Rows are points. Each copy is the shape, with its points in the same order, stretched, turned, moved and blurred by noise. Is it also mirrored, or only turned?
In the rows, zero is written as 128.

Shape (7 x 3):
[[ 97 125 146]
 [134 122 128]
 [121 141 129]
 [ 47  71 150]
 [170  91 114]
 [104 137 114]
 [117 158 195]]
Copy 1 (7 x 3):
[[109 111 138]
 [150 131 133]
 [118 132 135]
 [ 84  54  98]
 [202 131 107]
 [112 133 117]
 [105 116 204]]
Copy 1 is: only turned
Copy 2 (7 x 3):
[[102 150 120]
 [134 121 119]
 [137 145 108]
 [ 13 146 132]
 [139  78 123]
 [123 142  95]
 [149 190 145]]
Copy 2 is: only turned
Copy 3:
[[105 150 157]
 [137 131 143]
 [119 134 132]
 [109 203 220]
 [186 101 156]
 [122 157 128]
 [ 62 103 145]]
Copy 3 is: mirrored

Shape:
[[191 190 144 169  85  76]
 [143 112 124 106 196 129]
 [121 131 151 141 120 117]
 [ 91  91  75 110 130 108]
 [152 191 114 102 137 129]
 [153 115 121 104 124 144]
 [164 182 176 127  62  38]
 [102 116  72 124 138 117]
 [ 92 140 133 135 136 131]
 [ 94 102  92 126 134  90]]
Copy 1:
[[198 142  82 148  65 192]
 [134 137 141 111 185 137]
 [136  96 121 117 117 155]
 [150 109 165 139 142  78]
 [172 175 100 102 106 136]
 [176 119 152  96 133 146]
 [218  76  53 137  62 171]
 [144 135 156 141 124  92]
 [108 120 125 111 106 125]
 [143 114 143 163 134  90]]
Copy 1 is: mirrored
Copy 2:
[[172 141 165 202 123  47]
 [154 141 123 116  57 168]
 [138 126 144 149 145 123]
 [ 68 129  87 104  85 131]
 [194 172 105 157 110  99]
 [162 106 105 120 105 111]
 [144 180 208 152 145  24]
 [ 97 124  80 128  96 126]
 [123 137 132 149 143 148]
 [ 72 130 108 121  92 123]]
Copy 2 is: mirrored
Copy 3 (10 x 6):
[[132 214 216 101  95 117]
 [152 110 157 165 182 109]
 [136 114 164 136 103 118]
 [189  87 100 119 124 102]
 [110 181 134 111 171 136]
 [159 118 138 143 141 159]
 [135 157 218  41  99 118]
 [170 124 104 130 131  99]
 [120 112 131 141 115 109]
 [180  96 127 113 120  84]]
Copy 3 is: only turned

Shape, 14 rows:
[[ 94 112 113 130 149 126 108 189  76]
 [141 109  98 187 125 133 193 114 114]
 [163 114 123 115 147 129 131 111 122]
 [109 118 119  77 142 173 142 156 135]
 [ 80 178 106 134 165 129 130 177  82]
 [ 80 112 170  96 159 158 101  71 134]
 [100 112 136 127 177 178  76  71 167]
 [109 181 117 151 115 137 150 162 102]
 [149  82 104 148  90 105 151  96  97]
 [101 147  85 113 160 101 143 176 103]
 [158 101  95 127  89 109 121 143 131]
 [108  80 203  99 182 166  66 112 168]
 [143  95 129 118 117  90 154 127 158]
 [153 164 108 103 146 128 160 173  89]]
Copy 1, 14 rows:
[[101  92  84 106 131 163  95 169 150]
 [139  91 102 208 126 108 164 155 101]
 [158 148 121 130 168  91 134 158 125]
 [151 183  86 125 144 140 151 176 159]
 [ 80 121 104 118 178 201 123 156 158]
 [101 233  87 152 171  95  90 186 108]
 [118 202  88 174 191  94  60 193 143]
 [124 126 122 152 142 194 144 131 135]
 [129 112  98 170 102  85 134 115  95]
 [ 95  90 113 116 150 164 144 161 171]
 [156 110 123 134 102 114 131 125 152]
 [144 231 109 127 157  79  52 237 120]
 [141 136 155 151 100  77 148 163 130]
 [151 117 122  97 172 163 178 152 143]]
Copy 1 is: mirrored
Copy 2 (14 x 9):
[[ 63  69 128 127 112 173 127 156  86]
 [156 106 109 211 149 112 133 101 144]
 [149 120 142 134 124 145 144 108 143]
 [111 128  78  73 115 143 131 144 141]
 [ 40 130 109 163  99 184 123 167 117]
 [103 162 114  59 124 158  86  46 128]
 [122 130 119  83 104 172  40  41 159]
 [ 97 159 110 180  94 139 115 165 105]
 [153  91 145 176 126  83 154  74 115]
 [ 53 106 119 149 122 151 148 175 151]
 [142  86 149 147 100  95 127 137 130]
 [137 132 141  17 142 200  41  81 113]
 [145 124 145 128 161  98 120 129 160]
 [113 138 118 158 112 160 184 184 126]]
Copy 2 is: mirrored
Copy 3, 14 rows:
[[126 165 140 128 102 134 128 211 113]
 [114 138  58 151 105  94 170 160 169]
 [132 114  95 134 155 124 111 151 146]
 [ 91 129 135  82 141 122 138 169 148]
 [ 99 185 135 134 112 162 155 171  95]
 [125  64 148 134 136 116 138 118 103]
 [ 90  42 154 181 156 123 121 113 139]
 [122 185 124 124 102 157 156 137 142]
 [154 123  66 132  90  99 110 155 157]
 [ 96 192 113 120 126 130 122 174 104]
 [138 150 108 124 113 115  78 149 177]
 [147  59 192 145 180 101 121 141 127]
 [146 155 105 116 140  76 103 133 151]
 [121 187  94  98 147 159 138 174 130]]
Copy 3 is: only turned
Copy 4 (14 x 9):
[[ 97 158 170 117 177 120  74 177  92]
 [107 134 111 171 181  66 160 159 104]
 [145 120 126 114 150  94 135 143 121]
 [ 80 117 119  91 160 135 130 167 126]
 [ 79 182 151 117 198  95  71 162 127]
 [106  77 133  85  99  76 139 193 191]
 [126  34 119 120 132  81 116 190 198]
 [ 73 182 124 146 183  97  99 137 139]
 [128 128 128 138 142  59 149 131  66]
 [ 90 161 155  85 216 108  90 148 103]
 [130 115 132 125 168 121 132 114  79]
 [141  59 170 104 110 130 142 204 194]
 [129 118 148 105 163 110 168 123  98]
 [109 193 112 104 197 119 104 141 106]]
Copy 4 is: mirrored

Shape (17 x 12):
[[ 99 100 102  98  99 114  89 136 156 121 125 137]
 [104 175 125 194 107  65 114 127 152 133 151  98]
 [118 122 170  74 102 150 121 136 150  94  42 127]
 [146 105 119 159  77 106 112 146 167 185  94 177]
 [157 150 144  61 148  99 133 138 110 133 134 218]
 [127 120 149  88 154  86 127 153 151 164 188 125]
 [134 108 108 126 172  92 117  88 186 126 102 113]
 [ 83  87 150 106  92  65 132 132 119 111  81 131]
 [101 138  48 178  99 100 115  96 125 167 113  85]
 [ 88 204 139 100 136 101  67 114  98 173 128 179]
 [ 92  72 113  88 113 157 129 134 162 108 125 172]
 [112 121 136  78 139 128 137 145 167  93 126 166]
 [163 110 163 157  56 161  80 101 122  92 105 150]
 [137 147 145  99 120 176 112  76 138 111 127 135]
 [102 114 116 124 195 130 136 122 147 132 161 110]
 [148 141 139 202 130 107 107 103 120 151 163 157]
 [127 107 136 145  78 146 125  51 156 153 125 181]]
Copy 1, 17 rows:
[[128 157 132 111  82 114  86 117  96 145 131 122]
 [129 172 170 127 126 129 173  74 125 128 199 125]
 [ 64 135  73 115 116 103 145 129  47 143  82  92]
 [158 126 154 112  79  62 164 142  87 161 128 149]
 [120 167  70 142 126 104 132 164 110 140 138 235]
 [156 144 119 101  84 164 136 150 164  93 168 160]
 [121 171 119  83  97  58 106 122 176 160 134 127]
 [ 67 122 112 122  50 114 125 153  70 160 170 117]
 [163 132 154  94 132  85 106 109 127 233 161 109]
 [120 211 143 128 154 159 149 149 100 192 147 199]
 [123 117 107 117  78 106  99 113 120 147  91 155]
 [110 145  91 114  99 113 117 102 127 113 121 171]
 [109 183 127 195 117  78 151 124  42 155  84  84]
 [135 186  85 152 145 109 141 108 113 176  75 118]
 [131 139 137  98 130 130  96 120 213 120 126 151]
 [149 175 171 172 127  91 162 122 151 153 146 161]
 [154 163 114 149  82  77 173 114 109 221  84 164]]
Copy 1 is: mirrored
Copy 2 (17 x 12):
[[131 127 120 114  96 160 115 126 210 135 145 112]
 [193 133 145 198 106 157 159  99 185 122 125 138]
 [ 43 140 130 106  92 159 137 133 178  91 108 127]
 [116  83 134 161 121 155 114 149 243 155  90 132]
 [139 143 201 104 138 118 127 212 185 156 102 169]
 [188 168 145 124 153 165 174 158 171 185 142 141]
 [136 114 106  95 128 113 161 126 184 106  93 110]
 [118 140 137 140  45 149 162 143 180 157 115 112]
 [152 105 124 163 111 157 102  84 178 109 102  61]
 [186 158 152 129 114 139  69 158 193 142  67 189]
 [ 88 134 133 100 116 131 121 123 197 162 166 117]
 [106 156 156 102 123 126 151 147 191 137 150 136]
 [ 79  54 138 152 100 172 115 125 164 105 152 168]
 [ 97 114 150  99 147 154 114 107 134 108 137 154]
 [150 165 108 119 159 113 156 127 145 147 144 117]
 [174  85 144 184 143 127 133 138 163 153 122 172]
 [109  63 158 118 130 144 108  92 176 171 117 161]]
Copy 2 is: mirrored
Copy 3:
[[144 127 131  96 114 131 115 109 164 105 114 187]
 [ 80  42 107 131 117 158 107 105 126 114 152 115]
 [165 172 195  88  71 117  72 144 107 148  74 116]
 [112 104 176  86 126  75 138  88 191 171 164 133]
 [145  98 209 190 155  54 127 102 109 128 118 164]
 [147  90 146 162 108 169 136  42 134 102 160 152]
 [134  95 149 128 158 157 121  99 173  84  80  85]
 [187  62 154  54  89 113 123 126 120 148 105 160]
 [110  72  43  89 151 122 152 114 148 136 105 109]
 [ 67  65 165 166 150  73 103  47  73 131  72 195]
 [164 168 178 112 115 139 133 142 174 127 110 198]
 [148 146 187 155 121 145  96 129 159 109 102 160]
 [122 150 202  70 124 107 129 179  92 127 172 131]
 [100 170 182 145 122 139 143 140  88  90  99 129]
 [137 104 127 164 163 212 114  89 146 102 109 128]
 [ 79  60 163 143 187 148 150 110 112 127 178 126]
 [ 84 129 201 101 127 107 204 148 143 119 113 147]]
Copy 3 is: mirrored

Shape:
[[133 139 119 101 124 117 146 132 145 134 146 108]
 [135 155 112 140 101 129 131 119 133 139 123 140]
 [155 150 124 145 141 154 122 177 150 163 141 101]
 [150 136 125 135 120 122 135 119 134 135 143 126]
 [159 120 119 128 145 153  41 105 128   8 111 114]
 [155 122 112 124 123 129 127 120 139 157  71 119]
 [147 107 148 140 120 147 142 132 112 120 132 117]
 [129 153 155 119 141 147 144 101 117 107 129 127]
 [158 118 133 114 125 141 115 186 130 145 149 133]
 [141 146 107 116 140 149 145 103  64 162 148 129]
 [148 112 174 128 132 120  74 114 142 161 143 114]
 [139 134 113 135 110 148 145 103 115 154 141  93]
 [130 130 118 110 118 162 150  95 140 162 149 138]
 [ 72 102 120 128 119 125 123 131 139 159 140 125]
 [151  94 148 163 167 121 137 106 144 130 136 123]]
Copy 1, 15 rows:
[[129 125 128 129 147 144 161 143 130 132 109 132]
 [129 144 124 136 129 116 129 144 116 155 110 129]
 [147 134  92 144 163 173 136 176  91 132 157 109]
 [142 134 134 134 130 138 148 161 129 156 118 132]
 [109 194 126 117  66 139  63 109 204 150 139  62]
 [116 146  95 126 106 130 147 131  81 139 128  96]
 [109 137 123 127  98 131 146 177 131 136 137 143]
 [115 171 147 126 120 145 154 151 129 121 117 161]
 [132 122  89 166 129 150 152 158 140 122 155 129]
 [141 150 148 153 107 124 165 179 105  67 104 166]
 [173 180 100 100 103 126 159 157 121 159 159 115]
 [139 145 125 116 124 131 147 182 108 123 103 135]
 [152 130 122 124 119 148 144 147 116 127  98 168]
 [153 120 106  90 144  97 118 123 120 108 142 142]
 [149 135 149 105 112 158 155 154 107 162 151 127]]
Copy 1 is: mirrored
Copy 2:
[[120 155 129 110 133 130 115 143 126 139 133 131]
 [136 129 149 156 153 136 125 140 133 143 107 132]
 [121 135  90  87 162 115 166 143 192 136  89 121]
 [141 132 141 123 131 134 133 143 133 136 109 137]
 [128   7 118 121 185 130 115 146  59 133 127 119]
 [147 120 153 123 144 119  89 128 161 168 105  98]
 [138 121 149 108 107  85 127 131 137 126  87 149]
 [131 117 157 128 120 106 124 133 132 122 145 167]
 [110 130  93  92 138 112 165 143 152 175  80 128]
 [102 129 161 108 105 132 131  98 145 131 111 142]
 [158 127 160  90 148 113 179 149 139 163 102 104]
 [125 145 170 106 132 111 106 122 145 108  95 134]
 [146 157 164 117 144 125 118 104 137 136 114 159]
 [147 176 143 124 135  94 148  95 115 137 138 113]
 [190 120 137  94  96 111 146 120 141 120 131 138]]
Copy 2 is: mirrored
Copy 3:
[[119 111 144 125 118 120 141 100 137 117  92 117]
 [137 149 134 147 128 125 146  94 124 112 131 107]
 [154 141 136 134 173  82 125  85 146 101  82 151]
 [145 128 138 143 122 128 138 112 144 104 115 117]
 [ 68 160 187 108 137 186  88 120 166 116 167 199]
 [140 167  98 121 140 174 160  83 133 129 104 118]
 [156 123 129 104 129 129 129 126 144 108 133 130]
 [142 116 163 113 125 158 129 122 108 133 148 115]
 [145 146 132 120 164  69 146 121 164 104  88 150]
 [187 101 108 139 114 119 188 118 139 139 149 132]
 [157 161 154 150 125 132  91 140 196 142  88 115]
 [162 108 120 130 101 126 142  90 151 125 132 112]
 [155  96 133 135 130 125 152 107 159 135 157  82]
 [116 114  94 144 123  94 107 122 152 152 118 106]
 [155 105 112 135 141 167 108 153 148 105 112 121]]
Copy 3 is: only turned
